Each wall is flat, endless, passes through zero and stands at right angles to its row. A trip goes straight from one point to another. List the walls that it crosses, first one first.

Walls:
(1): [1.7 0.4]
(2): [-0.1 -4.9]
Trips:
[-2.2 -0.8] to [2.7 0.5] -> 1, 2
[ 2.0 -4.7] to [ 3.8 -1.7] -> none
[ 5.0 -2.7] to [0.8 5.0] -> 2
[-2.0 -2.6] to [-1.5 -2.5] -> none
[-0.1 -3.4] to [-5.1  0.3] -> 2
[-3.5  1.9] to [-1.9 -2.1] -> 2
[-2.2  2.7] to [-2.8 -0.8] -> 2
[0.6 2.0] to [-0.9  2.2] -> 1

Walls:
(1): [ 3.6 -4.8  3.6 -0.8 -0.4 -1.5  0.2 -0.8 -1.4 -4.3  1.7]
(2): [ 0.5  4.4  0.7  0.8 -2.5  1.4 -2.1  0.4 -1.8 -4.2 -0.2]
(3): [-0.6 -1.0  4.2 -3.2  3.0 -1.3  1.2 -3.1  1.5  0.3  5.3]
(4): [ 4.0 -3.1 -0.7 -0.7 -0.1 -1.9 -0.5  0.4 -1.0 -2.5 -4.7]
Trips:
[-0.5  7.0 -1.1  1.1  3.4 -4.7  2.1 -4.7  1.2  3.3  6.9] to [ 5.0  5.3 -5.7 -0.5  2.2  1.3  2.7 -3.9  0.3  1.4  2.4] -> 2
[ 1.8 -2.2  3.0 -2.7 -0.4 -1.4 -5.2  3.1  0.5 -0.7 -1.8] to [-3.5  3.2  0.8  2.3 -4.2  4.0 -1.2 -0.6 -3.1 -1.0  1.2] -> 4, 1
[-0.8  4.9 -1.9  1.5  4.6  3.5 -1.0 -3.5  0.4  3.2 -3.1] to [ 2.6  1.1 -2.8  3.7  0.0 -1.0 -2.7  2.8  2.6 -0.8  1.4] -> 4
[-2.2 -1.8 -1.0  1.3 -4.4  2.1  5.6  2.5 -3.8 -3.8  3.4] to [ 1.4 -0.8 -2.0  2.3 -1.8 -1.2 -4.0 -3.3  0.6 -4.5  1.9] -> 4
[-0.4  0.8 -1.7 -0.1  2.6  3.1 -0.4  1.0 -5.4  2.0  1.1] to [ 4.4  0.5 -4.2  1.5  1.3  1.6 -1.9 -2.1 -1.1 -1.1  4.5] -> 1, 3
[ 1.1 -0.2  5.1  0.9  1.1  0.2  6.4  0.2  1.1  0.3 -0.8] to [ 3.5  0.3  1.9  1.9  0.6 -2.1  0.5  1.9 -3.7  1.1  1.6] -> 4, 2
[ 3.8 -3.6 -0.1 -1.3  1.7  7.9 -2.8 -3.7 -2.2 -0.4  4.2] to [-2.0 -1.5 -1.7  0.5 -5.5 -2.1  0.3  1.3 -0.3  3.2 -1.6] -> 2, 3, 1, 4
[ 0.2 -2.3 -4.6 -2.0 -0.5  0.9  2.7  2.8 -1.6  0.8  0.8] to [ 1.2  0.0 -2.9  0.0 -3.2 -3.6  2.9  3.1  1.4 -1.6 -0.3] -> 1, 2
[-4.0 -5.9  4.0  1.6 -4.4 -2.9 -0.4 -1.5  2.0  3.1  2.8] to [ 1.3 -2.0  0.2 -0.6 -3.9  2.3 -3.9  1.5 -1.0 -3.1  2.2] -> 2, 4, 3

Walls:
(1): [-1.9 -0.8 -1.5 -2.7 -1.1 -4.1 -3.5 -0.4  0.8  2.5  2.0 -3.2 -2.2  3.5
  2.3  0.5  0.3  5.4 -0.6  1.8 -0.3  0.9 -1.9  1.3 -3.2 -1.8  0.7 -0.8
  0.9 -3.0 -3.1 -0.8]
(2): [ 2.5 -4.4 -0.6 -3.6 -0.1  1.4 -1.3  3.4 -1.9 -2.1 -3.1 -1.6 -1.0 -0.1
 -0.7 -0.4  0.6  1.1  0.6 -3.7 -2.3 -1.9  2.0 -0.4 -2.6  0.1  3.6 -3.7
  2.6 -0.6  2.3  4.4]
(3): [-2.9  2.9  2.3 -0.5 -0.9 -1.2  0.8  5.3 -0.8 -2.5 -0.5 -0.3 -3.3 -2.7
  1.0  1.0  4.1  1.5 -1.5 -0.6 -0.3  0.0  2.3 -4.1  3.4 -0.3 -1.4  0.2
 -2.6 -3.4 -4.8  2.5]
(4): [ 1.0 -0.4 -2.6 -1.9  1.7 -3.4  1.6  3.0  0.6 -1.1 -2.5 -6.8  1.3  0.7
  0.3 -1.4 -2.9 -1.8  2.5 -0.2 -2.4  2.5  2.4  1.1  2.6 -4.5 -0.4  7.4
 -0.8 -0.3 -1.2 -2.9]
Trips:
[-0.6 -5.2 -9.1 -3.2  2.5  0.3 -2.5 -4.6  2.0 -1.7  3.2  0.9 -1.6  0.3
 -2.4  0.0 -0.1  2.9  3.6 -3.1  1.9 -5.3 -1.0  1.5 -5.5  4.0 -0.1 -3.9
 -4.0  0.0 -0.2 -3.5] to [ 3.8 -3.2 -0.6  1.0  0.2 -4.1 -0.9  2.2  2.6  2.6  3.1 -0.2 -1.0  5.0
 -2.5  0.6 -3.9  0.6  0.6  0.2  1.7 -6.0 -0.5 -0.2  1.8 -1.3 -3.7  1.4
 -1.0 -1.2  1.6 -0.8] -> 4, 2
[ 2.0  1.8  0.2 -2.8  1.8 -2.9  4.4 -1.9  2.4 -0.6  2.0  4.9  1.0  1.1
  1.0 -1.7 -2.0 -3.0  1.8 -1.8 -1.6  1.6 -1.1 -1.6  1.7 -0.5 -3.1  2.7
 -0.2 -2.4  1.3  4.9] to [ 3.3  6.1  1.5 -3.7 -0.9  2.9 -1.4 -2.1 -2.4 -3.1  1.5  0.7 -4.3  3.8
 -4.7 -2.1 -0.1 -0.4 -0.7 -3.1  0.9  3.7 -5.2  1.1 -0.9  4.7 -1.6 -1.5
 -2.5 -0.7 -6.1  1.4] -> 4, 1
[ 5.3  6.2 -0.5 -2.2  0.3  3.7  3.5 -2.0 -0.2 -3.0  0.4  0.5  0.0  6.6
 -0.2 -1.8 -1.2 -2.9  2.9 -1.3  1.9 -2.0 -3.9  0.5 -1.0 -3.3  0.8  2.7
  2.9  0.2  1.1  0.5] to [ 2.9 -0.5 -1.2 -1.6  5.8  2.9  3.8  2.3  1.1  1.4  0.8  1.1  2.6 -0.6
 -1.9 -0.8  2.7  1.6 -3.2  2.4 -0.3  2.0  1.6  0.9 -0.1 -1.6 -1.8 -4.4
  4.4  3.1 -2.6 -2.2] -> 2, 4
[-2.3 -3.3  1.5  3.9 -1.8  1.2 -2.1 -2.8 -6.0 -0.7 -1.6  0.3 -0.3 -1.8
  1.7  4.9 -2.9 -1.3  0.5  0.2  6.9 -3.3 -1.8 -2.5 -4.8  4.6 -1.5  2.2
  1.4  2.4 -2.4  1.6] to [-2.6 -1.0 -0.3 -0.8 -1.2  3.3  0.9 -3.6  2.8  4.3  0.5 -0.4 -0.6 -6.3
 -1.6  0.9  0.1  0.0 -1.9 -1.0  0.8  0.9  1.2  1.9  2.0 -1.8 -0.9 -3.9
  1.0  3.3  0.1 -2.7] -> none
[-1.2  5.3 -0.3 -3.4 -3.7 -2.9  1.7 -1.3  1.9  4.8 -2.3 -2.0  4.6 -4.1
 -0.2  1.1 -6.3 -7.2 -3.2  5.4 -1.3  2.2 -3.1  3.4  4.7 -1.5  2.1  3.0
  3.7 -2.5 -0.5  0.0] to [ 0.1  3.5  0.0  3.4  1.2  1.7  2.2 -2.7  2.3 -0.4  1.5 -1.5 -0.8  0.0
 -0.2 -2.9 -2.3 -4.8 -0.4 -0.4  1.2  3.6  1.7  5.1  2.1 -3.0 -5.4  4.8
  4.4 -0.9 -1.1  3.7] -> none
[ 2.6  5.4  1.9 -2.3  0.3 -0.5  4.1  1.8  0.6 -1.7 -0.3  0.0  0.3 -4.0
 -2.1  0.8 -3.2 -6.4  2.5 -1.7  2.6  0.0 -1.8 -0.7  2.5  0.1 -3.1  4.5
  0.0  2.2 -2.9 -0.6] to [ 0.2 -3.5 -0.6  3.5  0.3 -3.7  1.4 -2.8  2.3 -0.2  2.5  1.4 -0.5 -4.2
  1.3  0.4 -1.0 -2.1 -0.4 -0.8  0.4 -2.2 -1.1  0.0 -7.8 -1.6 -5.5 -0.5
 -2.5  3.0 -0.6 -5.5] -> 3, 4, 1
